Rows are points. Examples show where two turns around zero, p and q, send a point. Write where each new point lands after one turn and then the other. Backwards means that the second turn is done in reverse. Each puzzle has new turns, and all numbers are rounded.

Turn p:
[ -6.9 -15.4] => [  6.5 -15.6]
[ 7.3 17.3] => [-7.6 17.1]
[-10.6  -5.6] => [ -3.1 -11.6]
[10.3  3.6] => [ 4.4 10.0]
Turn q:
[-7.6 14.6] => [-16.5  -0.4]
[-6.0 -1.1] => [-1.7 -5.9]
[ 13.6 -13.5] => [18.1  6.2]
Where do these land?
p, then q: [ 9.9 -5.3] => [ 1.5 11.1]
p, then q backwards: [16.9 -3.3] => [15.2 -8.1]
q, then p: [-10.9  -1.5] => [ 5.3 -9.7]
q, then p backwards: [-15.9  10.1] => [-18.1   5.0]

Turn p:
[-12.3  11.6 -10.5] => [ 9.8 17.3  0.8]
[18.5 -3.5 -6.4] => [  5.9 -14.5 -12.3]
[-13.2  -2.6  -0.4] => [-6.6 11.5  2.2]
[ 6.9 -5.5 17.4] => [ -9.3 -14.3   9.5]
Turn q:
[-12.7  -9.2  -0.7] => [12.6 -9.3  0.5]
[-11.5  -2.2  10.5] => [13.7  1.9  7.6]
[-11.1  -4.2  10.0] => [14.4  1.3  5.7]
[ 7.8  0.9 11.9] => [ 1.3 14.1 -1.5]
[ 18.6   2.8 -18.7] => [-22.6  -4.6 -13.2]
[  8.9  11.9 -12.9] => [-19.4  -3.3   0.9]
Where do these land?
p, then q backwards: [10.4  5.0  7.3] => [-12.4  -1.1  -5.6]
q, then p: [ 8.8 -7.4  4.4] => [10.5  3.7 -5.3]
p, then q backwards: [ 9.3 -6.2 11.7] => [ -6.1   4.2 -14.4]
q, then p: [-10.1   2.0   0.9] => [-5.1 -8.6  2.8]
q, then p: [-18.5   6.6 -24.4] => [-30.9  -3.6  -3.6]

Turn p:
[ 5.0 11.9 -0.7  7.0  0.3 -0.3] => [-0.9  8.0 -1.1 -3.3 10.4 -5.6]
[ 27.6 -21.2   3.0  -7.9  -0.9   5.8] => [  0.7 -32.6  -9.3   1.3  11.3   6.2]
[-3.4  1.2 -7.3  4.3 11.4  8.0] => [-9.4  4.6  8.8  5.1  4.9  6.4]
[-13.9   4.0 -14.0  -2.4   3.6 -12.1] => [ 7.8  9.2 19.1 -1.8 -7.6 -0.6]
[-18.3   9.1  -1.0  -6.6  14.4 -13.0] => [13.1 19.2 10.8  4.7 -7.7  9.9]
[  7.2  -6.9   5.3 -15.0 -12.9   7.2] => [ -0.8 -14.8 -11.7 -12.1  -6.5   5.1]
[ -4.3   2.0  14.6  20.7 -16.0   4.3] => [-10.4   6.4 -16.5   5.9  -4.8 -21.5]
Turn q:
[-14.8   2.9  -5.4  -5.9   6.6  -7.2] => [11.8  0.9 -7.4 13.8 -1.3  0.8]
[-2.2 -6.0 -8.3  0.9 24.5 19.7] => [-10.6   8.9 -13.9   6.6  13.8  21.9]
[  8.5  -1.6  -8.7  13.5 -23.2   6.6] => [  2.7 -14.4   2.7 -26.3   0.2   0.1]
[ 5.7 -9.2 -2.9 -4.5 -2.2 -0.3] => [-5.9 -0.7 -6.9 -3.9  2.1 -7.0]
[ -3.9   1.4  14.4  21.3  -5.8 -15.0] => [ -2.2 -19.3  17.7   5.9 -14.5   0.9]
[  0.8  -3.0   8.9 -22.0   3.8  10.9] => [-5.8 24.0 -7.7 -0.2 -4.1 -4.3]
[ -3.5  17.4 -10.5  10.5  -7.9  -2.7] => [18.5 -8.7  9.9 -5.2  5.6  5.5]
[  9.4  -1.9  12.6 -13.9   4.1 -12.0] => [ -8.5   9.4   5.5   9.3  -1.9 -18.0]
Where do these land?
q, then p: [-7.0 -7.4 -9.0 17.8 -9.8 13.5] => [-12.0 -17.8   2.4  -7.7  -8.4  13.6]
p, then q: [ 11.8  11.4 -11.5   1.5   6.9   7.0] => [-3.7 13.8 -1.9 15.7  0.6  6.8]
q, then p backwards: [ -2.1  -2.1  -9.7  -1.5  12.6 -12.3] => [10.0 -7.8  8.3 11.0  7.4 -3.2]
q, then p: [  8.7 -14.2  12.0  -7.8  10.5  10.0] => [ -4.2  20.3   9.0  -4.2 -12.7  -1.5]
p, then q backwards: [-15.4  15.6  13.9  -5.3  -7.9 -13.6] => [-14.0   4.8   3.2 -22.5 -11.7   8.8]
q, then p: [ -9.5  -8.6 -12.1 -11.3  -6.5  10.9] => [ -1.1  -5.0  15.7 -16.5   6.8   2.9]
q, then p: [ 13.6   5.3  16.4   6.5  -5.8 -15.5] => [ 13.9   2.7 -16.2  11.5 -12.8  -6.0]
